Rows are points. Any point is a mix of the corners, with weights that add up to 1. It lies inside the corners' shape when no weight is negative. Say inside or outside, and name the corners with a negative weight.
In the rows, zero is written as 128.

Corners:
(1): [170 126  62]
(2): [168  92 117]
(3): [161 161 212]
(4): [ 93 129  92]
Points:
[159 102 134] => outside (1)
[146 112 119] => inside
[162 138 158] => inside
[119 119  75] => outside (3)
[113 111  54] => outside (3)
[184 125 147] => outside (4)
[159 156 198] => inside

Corners:
(1): [ 99 161 129 125 181  91 120 118 117]
(2): [193 103 116  96 163  94 132 116 131]
(3): [116  70 188 164 137 157  79 151  85]
(4): [128 197  64  95 162 162 193 143 142]
(5): [155 139  83 148  99 191 151  66 206]
(6): [115 191 196 138 117 222 132  99 117]
(7): [177  46  75   7  78  71  67 201 158]
(8): [168  94  27  61 133 147  90  58 176]
(9): [ 98 154 136 163  98 142  91 115  83]
(10): [149 113 125 179 162 109  27  80 118]
Points:
[144 111 113 120 109 141  94 119 126] => outside (1)
[160  73  75  92 103 106  93 108 157] => outside (4, 6, 10)
[126 138 119 133 137 148 101 113 127] => outside (2)
[159 108 110  94 137 111 110 131 133] => inside
[141 120  65  87 124 128 117 138 154] => outside (2, 6)
[132 103 147 150 140 142  79 120 110] => inside
[168 131  83  81 131 141 128 124 162] => outside (1, 3, 9)
[130 142 130 150 140 153 115  94 122] => outside (7)

Corners:
(1): [132 121 128 145  98 115 156 158 113 115 121 133 111 124 144 152  93 103]
(2): [183 116 153 121 115 145 106 139 145 133 150 158 162 136 117 162 131 118]
(3): [115 121  99 110 129  71 144 122 145 118 135 190 152 135 121 147 117 127]
(4): [109 144 134 129 249 140 138 106 133 134 142 112 153 172 112 112 140 146]
(5): [128 143 133 135 109 136 159 138 145 115 109 126 129 144 150 117 106 121]
(6): [124 134 104 154 112 128 176 159 122 134 130 117  95 102 135 137 104 122]
(7): [142 128 145 140 142 119 141 158 132 114 126 143  99 163 116 135 145 132]
(8): [132 147 162 134 103 136  94 105 146 136 110 157 166  98 144 132 147 139]
(9): [141 142 150 130 120 132 143 138 127 162 144 140 110 140 107 137 114 125]
(10): [142 120 136 137 105  98  98 130 134 132 139 116  97 119 164 109 107 120]
(11): [132 183 153 145 104 125 135 121 116 113 140 158 147 120 140 157 120 123]
(12): [123 128 132 130 139 141 148 130 138 121 134 126 126 155 137 117 141 100]
(13): [225 148 184 134 128 155 122 117 134 172 131 112  84 112  85 100 132 132]
(14): [119 119 100 141 106 131 140 140 114 130  95 146 149 131 157  88 129 113]
(15): [150 127 158  53 142 129  57 103 121 144 160 170 164 134  96 142 136 134]
(16): [127 130 146 129  90 138 132 147 101 127 136 184 159  72 142 128 141 132]
(17): [149 137 148 141 152 108 147 163 108 121 144 135 135 132  57 133 143 141]
(18): [119 121  90 131 119  78 159 162 113 133 129 112 129 137 166 137 116 126]
(19): [122 125 117 141 122 130 152 115 110 137 141 127 146 111 140 137 115 145]
Points:
[142 127 137 133 124 135 135 139 128 129 127 129 129 125 134 122 128 125] => outside (3, 9, 11)
[139 136 140 135 123 129 133 135 124 133 132 135 128 125 129 127 126 126] => outside (3)
[137 136 140 129 139 123 127 128 127 133 134 142 143 132 124 132 128 134] => outside (6, 12)
[132 128 123 136 118 125 141 141 122 130 124 138 131 126 136 125 121 121] => inside
